Rows are points. To make a cloud, some directions were put in groups of two or more. Within a group, all points are equally far from the middle, so they leave a hole (a ring in 2 directions, a hollow ball in 3). The other directions are filled evenly. Then the cloud was stretched, turned, moved and blurred a little. Count the holes, and give their numbers of directions, smallest first.

Cloud (14 x 2)
[[-2.2 -2.0]
 [-0.7  0.3]
 [-2.4 -5.5]
 [-1.5  4.1]
 [ 4.5  5.4]
 [ 5.7  1.3]
 [ 5.0  0.4]
 [-4.2  3.9]
 [ 4.5  1.0]
 [ 0.9 -2.4]
 [-2.5 -2.8]
 [-4.8  0.2]
 [ 2.0 -0.5]
 [-1.9  3.6]]
Holes: 0

Cloud (19 x 3)
[[-3.4  5.3  2.1]
 [ 0.4  5.3  0.5]
 [-3.1  2.7 -5.2]
 [ 1.1  2.2  3.4]
 [ 3.4  4.4  2.2]
 [-4.2  4.4 -3.3]
 [-4.8 -0.2 -0.7]
 [-1.9 -4.9 -1.1]
 [ 1.3  1.4 -3.1]
 [-4.5  0.5  1.1]
 [-6.3 -0.6  1.3]
 [-1.8  0.3 -6.2]
 [ 1.2 -3.1  3.2]
 [-0.4  1.4 -5.7]
 [ 2.2  1.8 -5.7]
 [-2.7 -1.4  2.7]
 [-2.5  3.6 -1.1]
 [-2.7 -2.5  0.9]
 [-5.2  3.1 -4.5]]
Holes: 0

Cloud (21 x 3)
[[ 1.8  3.4  3.4]
 [-5.1  2.6  5.4]
 [ 3.3 -0.6 -3.6]
 [-3.6 -4.3 -3.8]
 [-0.3 -4.2  3.8]
 [-1.4  4.4  2.3]
 [ 3.1 -1.8 -0.9]
 [-4.2 -3.1  2.1]
 [ 1.7  2.7 -2.0]
 [-3.7 -3.0  6.4]
 [ 1.7 -3.8 -0.4]
 [-0.6  3.9 -2.8]
 [-2.5 -4.7 -3.6]
 [ 1.2 -3.6  4.0]
 [ 2.4 -2.7  3.2]
 [ 3.1  0.9 -1.3]
 [ 2.7  1.8 -0.6]
 [-5.2 -2.3 -4.8]
 [-5.3 -1.4  1.8]
 [ 2.5 -2.7  0.1]
 [-4.4 -2.6  5.3]]
Holes: 1 (2)

Cloud (30 x 4)
[[ 3.6 -0.2  3.8  5.0]
 [-3.6  0.2 -0.9 -3.4]
 [ 2.1 -1.1 -3.1 -1.2]
 [-5.8 -0.8  2.2  3.3]
 [-3.3 -4.5  3.4 -0.6]
 [ 2.1 -1.0  6.5  2.3]
 [ 0.5 -2.3 -1.8 -4.8]
 [-0.5  4.5 -0.8  0.7]
 [-1.9  2.0  7.4 -1.3]
 [ 2.8 -2.1 -1.8 -2.8]
 [ 4.8 -0.6 -0.1  2.2]
 [ 3.9  1.8  6.8 -1.6]
 [-5.7 -1.8  2.8  5.5]
 [ 2.8 -5.3  0.0  2.4]
 [ 0.1  2.3  4.0  6.5]
 [-1.7 -5.8  3.5  1.9]
 [ 4.2 -1.2  4.2  2.6]
 [ 1.5 -1.5 -4.7  3.7]
 [-0.2  4.7  2.6  2.4]
 [ 5.3 -2.0  2.2 -1.0]
 [-4.9  0.7  3.8  0.3]
 [-1.2  2.2 -3.0 -0.3]
 [-4.5  1.6  3.7  3.4]
 [ 3.3 -1.0  6.6  0.3]
 [-0.3 -3.4  6.0  3.4]
 [-1.4 -4.8  0.2 -3.1]
 [ 1.2 -2.2 -1.3 -5.7]
 [ 2.6  4.2  0.7  1.2]
 [ 3.1 -0.3 -3.3  4.4]
 [ 2.4 -3.8 -2.4  1.0]]
Holes: 1 (3)

Cloud (30 x 4)
[[ 0.2  3.4 -3.9 -1.6]
 [-0.5 -3.6 -3.5 -1.2]
 [-0.9  0.0  2.9  5.3]
 [ 1.6  4.6  5.5  3.1]
 [ 2.3 -3.7  4.4  2.1]
 [ 3.7 -4.3  3.8  0.0]
 [ 3.2  5.9 -1.5 -0.5]
 [-4.1 -1.6  1.0 -3.1]
 [-3.0 -2.3  0.2 -4.1]
 [ 2.1 -5.1  2.7  0.9]
 [ 2.4  0.5 -4.1  1.8]
 [-2.1 -1.1  4.5  3.5]
 [ 0.1  5.1 -0.3 -4.1]
 [-0.5  6.2  0.6  2.3]
 [ 3.0 -3.1  3.2 -4.8]
 [ 0.3  3.2  2.1 -5.7]
 [-1.0  2.2  5.5  3.9]
 [ 2.0 -3.3  4.7 -3.5]
 [ 5.4 -0.5  2.4  3.7]
 [-1.1  2.4  3.4 -5.2]
 [ 6.7  0.6  0.3 -3.9]
 [ 4.0 -2.1 -3.4 -3.0]
 [-2.5 -4.6 -0.1 -0.7]
 [-1.8  5.8  2.7  1.8]
 [-1.8  3.6  3.6 -4.1]
 [-1.8 -3.0  3.1  3.3]
 [-0.8 -1.5  6.6 -0.9]
 [-1.6 -3.6 -3.0 -0.9]
 [ 1.3  2.1 -1.7  4.5]
 [ 0.2  4.0  4.7 -4.1]]
Holes: 1 (4)

Cloud (47 x 6)
[[-1.9 -0.9 -0.2  0.1  3.3 -0.8]
 [-4.5  5.7  0.8 -1.8  6.2 -1.3]
 [-5.2  2.3 -0.9  1.4  6.1  0.3]
 [-2.3 -3.5  3.2  1.4 -1.2  2.6]
 [ 2.2 -4.0 -0.2 -1.6  4.0 -3.1]
 [ 0.8 -1.7  3.0 -2.8 -0.3 -0.4]
 [ 1.4 -2.8 -1.9 -5.8  5.0  2.8]
 [ 1.7  2.6  3.1  1.9 -3.3  1.8]
 [-3.1 -4.1  3.7 -7.0  0.1  4.2]
 [-3.3 -1.7  4.5 -5.4  6.4  0.3]
 [ 4.5 -0.3  7.0 -3.5  1.6 -0.2]
 [ 0.1  3.2  4.0  5.1  6.2  0.7]
 [-3.1  4.7  5.1 -2.2  2.9  3.4]
 [-3.3 -2.7  3.1 -0.4  2.7  3.2]
 [ 1.8  0.3 -0.1 -2.6  4.2  0.3]
 [-5.9  0.0 -1.1 -0.4  0.8  3.1]
 [ 1.2 -0.5  3.5  2.0  8.4 -1.0]
 [ 1.3 -1.7  2.8 -0.2  6.2  1.9]
 [ 0.1 -1.3  5.6  4.1 -0.8  3.9]
 [ 1.2  0.8  3.0 -3.4 -0.1 -2.5]
 [-5.3 -4.6  5.0 -3.3  4.3  3.6]
 [-4.0 -2.6  6.6 -5.0  4.7  2.1]
 [-5.0 -0.3  5.9 -0.7  5.6 -1.9]
 [ 0.6 -4.7  5.4  2.0 -1.2  3.8]
 [ 3.2  0.0  0.5 -3.7  2.4 -1.5]
 [-5.6  0.6  2.5 -0.1 -1.6  1.6]
 [-3.8  2.0 -0.7 -0.7 -2.9  2.8]
 [ 0.8 -4.3  3.8 -5.1  0.9 -2.6]
 [ 0.5  2.9  5.5 -1.2  1.1  2.4]
 [-5.7  5.0  1.6 -3.1  4.5  1.8]
 [-1.5 -3.4  0.7  0.8  3.1  0.6]
 [-4.3 -1.0  1.6  0.0 -0.1 -3.4]
 [ 0.4 -1.0  6.8  1.4  3.7  4.1]
 [-4.2 -2.5  3.4 -4.5 -1.4 -3.3]
 [ 1.1  0.3  0.1 -2.1  1.0  1.6]
 [-0.2  1.3 -2.3 -3.1 -0.1  4.3]
 [-3.5  4.2  1.9 -4.9  1.4 -1.1]
 [-2.5  5.1  3.9 -3.2  2.7  2.8]
 [-6.6 -3.8  0.2 -0.3  0.1 -0.1]
 [-5.3  4.1  3.6  1.8  2.2 -2.1]
 [-1.6 -2.3  3.8 -2.7 -2.5 -1.5]
 [-2.6 -2.4  7.4  2.1  7.3  0.1]
 [ 0.1 -0.9 -1.2 -2.9  5.0 -2.1]
 [ 2.8  0.6  6.5 -1.8  0.6  2.7]
 [ 5.1 -3.8  2.4 -1.9  1.1  3.2]
 [ 0.4  6.3  2.8  3.0  4.7  5.6]
 [ 1.7  0.7  0.4 -2.1  3.5  2.9]]
Holes: 0

Cloud (56 x 6)
[[ 3.6  1.6 -4.8  0.0 -4.2  3.1]
 [ 3.1  1.0 -3.7  2.1 -4.1 -3.8]
 [-4.9  2.0 -0.3  1.5 -3.0 -3.3]
 [ 1.3  2.7 -4.7  5.6  0.6  1.2]
 [-1.7  6.1 -0.1 -1.1 -1.6  2.4]
 [ 1.4  5.5 -0.3  1.0  2.1  3.6]
 [-1.4  3.8 -6.7  2.0  0.5  0.2]
 [-0.6  0.6 -2.9  1.3  1.2 -7.2]
 [-1.4 -1.5 -1.1 -3.5  1.6  5.6]
 [ 3.3 -5.2 -2.3 -0.7  5.6 -0.8]
 [ 0.3 -3.2  3.7  5.0  0.7  3.4]
 [ 3.5 -2.0 -5.2 -1.1 -4.7  1.5]
 [ 2.3  0.9 -5.4  3.6 -4.6  1.3]
 [ 2.2  0.5 -0.5  4.5  1.4 -6.1]
 [-1.6 -5.2 -4.9  1.5 -2.9  1.5]
 [ 0.8 -0.1  3.8  1.2 -5.7 -1.9]
 [-3.2 -5.1 -3.7  2.0 -2.0  1.6]
 [-2.6  1.4 -6.2 -1.9  2.9  1.9]
 [-0.1  3.5  3.1 -1.9  6.3 -2.5]
 [-2.2 -1.2 -2.8  3.8  7.1 -2.7]
 [-3.9 -3.4  3.9  1.4  6.3 -1.1]
 [ 1.8 -2.9  5.9  4.0  1.8  1.0]
 [-2.7  1.5  4.2  4.1  5.2 -3.3]
 [ 4.8 -0.6  2.4 -0.1  3.5  3.2]
 [ 1.6 -4.7 -3.0  1.7 -5.5 -1.3]
 [-2.8 -4.7  4.6 -0.8  4.2 -3.6]
 [-2.2 -2.3  1.0 -6.0 -2.2  1.0]
 [ 5.7 -0.6 -1.5  3.6  2.4 -2.8]
 [-5.9 -1.5  0.9 -2.4 -2.1 -0.8]
 [-3.6 -3.7  1.3 -1.4 -3.7  2.4]
 [ 0.1  5.1  1.7  1.3 -0.3  4.2]
 [-2.0 -3.5  1.4  1.5 -4.3  3.8]
 [-0.5 -3.6  2.8 -0.5 -5.9  0.4]
 [ 0.3  0.7  3.3  1.8 -5.7 -2.4]
 [ 1.7  2.3 -2.3  0.1  6.3 -4.5]
 [ 1.5 -2.6 -1.4 -6.2 -2.5  1.1]
 [-0.1  0.9 -2.7 -5.0  3.3 -4.5]
 [ 2.9  2.4 -2.0 -0.7 -3.0  5.3]
 [-2.8  0.6  2.1 -2.2  7.3  1.7]
 [-1.0 -2.4  2.6  0.3 -1.1  5.9]
 [-2.9 -1.6 -5.7  2.0  4.6  0.6]
 [ 2.6 -3.5  5.5 -2.5  0.2 -0.5]
 [-2.0  2.2  3.8  0.8 -1.1 -5.5]
 [ 0.6  0.7 -2.5 -1.2  7.9 -3.6]
 [-1.1  2.1 -3.6  3.0 -3.9 -4.2]
 [-5.4 -3.7 -0.9 -0.2 -2.5 -0.2]
 [-2.5  0.5  0.0  5.7  5.8 -3.3]
 [ 2.9 -3.5  4.5 -3.5  1.2 -0.3]
 [ 0.3 -5.5  5.5 -0.9  0.8 -1.9]
 [ 2.1 -0.3  6.1  3.4  0.2 -2.8]
 [-2.5  2.8  0.1  5.2 -3.7  0.7]
 [-4.0  5.3  0.5 -1.4 -0.4  1.8]
 [-1.7 -0.5 -0.5  2.4  3.0 -7.4]
 [ 2.4 -2.1 -5.1  2.6 -5.4  1.3]
 [-4.8  0.4  2.4 -1.6 -0.7 -4.8]
 [-3.3 -3.1 -3.1 -0.4 -0.1 -5.8]]
Holes: 3 (2, 2, 2)

Cloud (83 x 8)
[[-2.2  2.6  5.2  0.7  2.6  2.5  1.2 -0.2]
 [ 0.5 -0.1 -4.5  4.6  4.5 -1.3  2.6 -2.2]
 [ 0.5  3.8 -1.1 -1.3  1.0  1.7  2.5  4.7]
 [ 3.5  2.3 -6.8 -3.9 -2.2 -2.5 -2.6 -2.7]
 [ 6.9  2.9 -4.3  1.6 -2.7  0.2 -1.1  0.8]
 [ 5.1  5.0 -2.3 -0.8 -3.4 -2.0  2.1  2.0]
 [ 8.1  1.4 -2.2 -0.8 -1.9  6.0  2.1 -2.1]
 [-1.8 -1.9  0.2  0.2 -0.3  2.2 -3.1  2.8]
 [ 5.5  0.2  3.9 -6.9 -4.2  1.4  0.9  0.0]
 [ 5.5 -2.3  6.6 -1.2 -0.3 -0.6  2.3  0.4]
 [ 1.6  3.4  0.5 -3.0  3.3  6.0  4.2 -1.6]
 [ 4.8  0.5 -0.7 -4.5 -3.8  3.0  6.3  0.1]
 [-2.1  0.3 -4.8 -4.5 -2.8 -1.1  1.3  1.6]
 [-4.1 -2.8 -0.5 -0.5 -3.4 -0.1  1.9 -0.5]
 [ 8.6  1.0  1.1 -3.7 -1.7 -1.0  0.3  4.2]
 [-3.2 -0.1 -3.5  0.9 -0.5 -4.3 -1.1 -3.6]
 [ 0.7 -3.1 -5.5 -2.8 -4.1  0.4  4.0 -0.7]
 [ 1.3 -3.6  0.3 -1.2 -0.4 -2.0  5.0  5.9]
 [ 9.0  2.1  2.6 -3.7 -3.1  0.8 -0.7  1.2]
 [ 1.7 -1.1 -7.0 -4.7 -3.3 -1.5  2.0 -2.1]
 [ 4.8 -3.7  0.6  1.4 -1.3  3.0  1.2  3.4]
 [ 3.1 -0.2  0.7  0.3 -3.2 -4.9 -1.9 -3.7]
 [ 4.0  3.5 -1.9  0.1  3.2  6.0  3.8  0.0]
 [ 2.9  6.6 -1.5 -0.1  1.6 -0.3  4.2 -1.6]
 [ 1.6  6.5 -2.9 -1.2  0.6  2.6 -1.1 -4.8]
 [ 2.3  5.0 -6.1 -1.9 -3.9  0.8 -1.1 -3.6]
 [ 4.2 -4.9 -3.6 -3.9 -3.4 -4.2  0.7  1.0]
 [-3.3  1.5 -3.2  4.2  3.0 -2.4  1.3 -0.7]
 [ 5.6  5.8 -0.7 -1.1 -1.1 -2.7  2.0  1.2]
 [ 3.1  4.2 -4.9  2.2  2.8  1.1 -0.2  0.7]
 [ 4.7 -4.5 -3.4  0.9  0.9  2.1  5.1 -0.8]
 [ 7.8 -0.2  0.5 -4.1 -1.2 -1.9  1.2  5.2]
 [ 5.0  2.3  0.2  1.7 -2.0  4.2  0.4 -7.9]
 [-1.3 -3.5 -5.5 -0.9 -1.9 -2.4  1.6 -3.8]
 [ 3.6  4.4 -4.5 -2.8 -5.2 -0.8  2.4 -3.8]
 [ 3.2  2.6  2.1  4.4  4.8  3.8  2.7 -4.8]
 [ 5.4 -0.6 -2.8  2.0  4.1 -1.1 -1.2  1.7]
 [-0.3  0.2 -0.8  3.7 -1.9 -2.4  5.6 -2.8]
 [ 5.4  5.7  0.4  0.1 -0.8  1.5  1.4  2.4]
 [ 5.0 -1.6  0.4  1.2  0.0  0.1 -0.1  5.5]
 [ 6.9  5.8 -0.6  0.9 -3.1  1.9  0.2 -2.5]
 [ 7.4 -1.7 -3.4 -6.5 -1.2  1.0 -1.8 -2.3]
 [ 3.0  1.3 -1.8 -3.2 -5.8  0.5  3.8  3.4]
 [ 8.5 -0.4  5.1 -4.3 -2.0  1.3  0.7 -1.6]
 [ 6.7 -2.7 -3.2 -2.4  2.6 -3.3  2.5  2.0]
 [ 6.7  0.6 -3.1 -3.7 -3.4  0.0 -4.8  0.2]
 [ 4.0  1.5 -4.0  1.9 -4.7  3.6 -0.9  0.8]
 [ 5.2 -0.8  1.4 -0.4  3.7 -2.2  5.3 -5.0]
 [ 2.3  4.1  1.2  1.3 -0.4 -3.7  4.5 -2.5]
 [ 5.5 -3.4 -0.9 -1.9  2.4 -3.7  1.4  4.6]
 [ 0.0 -3.0 -3.7 -4.7 -4.5  0.2  2.7  1.6]
 [ 4.3 -3.2 -2.3  4.1  3.8  1.4  3.2 -2.6]
 [ 5.2 -1.1 -6.6 -4.1 -1.2 -1.0 -2.6 -3.0]
 [ 2.7  1.3 -4.9  1.1 -4.2  3.0  3.7  0.5]
 [-1.4 -2.7 -3.5 -4.9 -1.8 -3.8  0.0  2.4]
 [ 8.0 -0.7 -2.1 -1.7 -1.4 -2.9 -0.7  3.5]
 [ 5.4  5.8  1.6 -0.3  0.0  1.5  1.3  2.4]
 [ 0.1  0.7 -2.1 -4.6  2.2  4.2  4.2  1.2]
 [ 4.4  0.7 -5.3  1.4 -3.7  4.9  0.3 -1.6]
 [ 3.3  4.3  4.8 -1.4  3.4  2.4 -2.2 -0.6]
 [ 5.2 -0.5  0.1 -0.5 -0.6 -0.6 -2.0 -7.6]
 [-1.4  0.6  2.7  4.1  2.0 -0.7  1.5  3.1]
 [ 4.7 -5.1 -0.8  0.5  4.7  1.5  3.5  1.1]
 [ 2.5  1.3  3.0 -8.0  1.8 -1.9  1.0 -0.1]
 [ 3.8  0.2 -1.0 -7.1  4.4  0.6  4.3 -1.0]
 [ 0.5 -4.0 -4.5 -1.0  2.3 -1.4 -1.0 -4.2]
 [ 0.2 -2.7 -1.0 -2.0 -2.1  3.9 -1.9  2.4]
 [ 5.7 -1.0  4.5 -3.6 -3.0 -2.5 -0.6 -2.0]
 [ 7.5  4.2 -3.4 -0.7 -3.3  2.9 -1.1 -5.2]
 [ 5.1 -4.5  2.1 -2.0 -0.9 -1.3  0.3 -4.9]
 [-1.9 -1.8  4.8 -0.3  1.8  3.2 -0.7 -0.3]
 [ 2.6  3.3 -4.9 -0.9 -1.1  1.5 -5.2 -0.5]
 [-3.7  1.0  2.8  3.5  3.0  2.4  1.8  0.2]
 [-1.9  0.4 -3.3  4.3 -1.6  2.0 -3.5 -3.1]
 [ 5.2 -4.5 -2.5  0.3  4.0  0.8  4.2  0.2]
 [ 2.4  0.9 -7.3  1.6 -4.1 -1.3 -2.9 -2.1]
 [ 1.5 -3.0 -1.6  1.0 -1.3 -5.8  4.3 -1.3]
 [-3.0 -2.3 -1.9  0.2  3.1  3.4  3.6  1.4]
 [-0.9  0.9 -1.2  5.3  0.0 -2.0  4.6 -1.3]
 [ 1.1  2.2  2.0  2.9  5.7  4.7  1.1 -5.9]
 [ 9.3 -0.9  4.5 -4.3 -0.6  0.6  1.9 -1.9]
 [ 6.9  4.4 -3.2 -2.0 -4.8 -1.9 -1.8 -1.7]
 [ 1.8 -5.1 -1.4  0.1 -0.3  0.6  6.8  1.2]]
Holes: 3 (2, 2, 4)
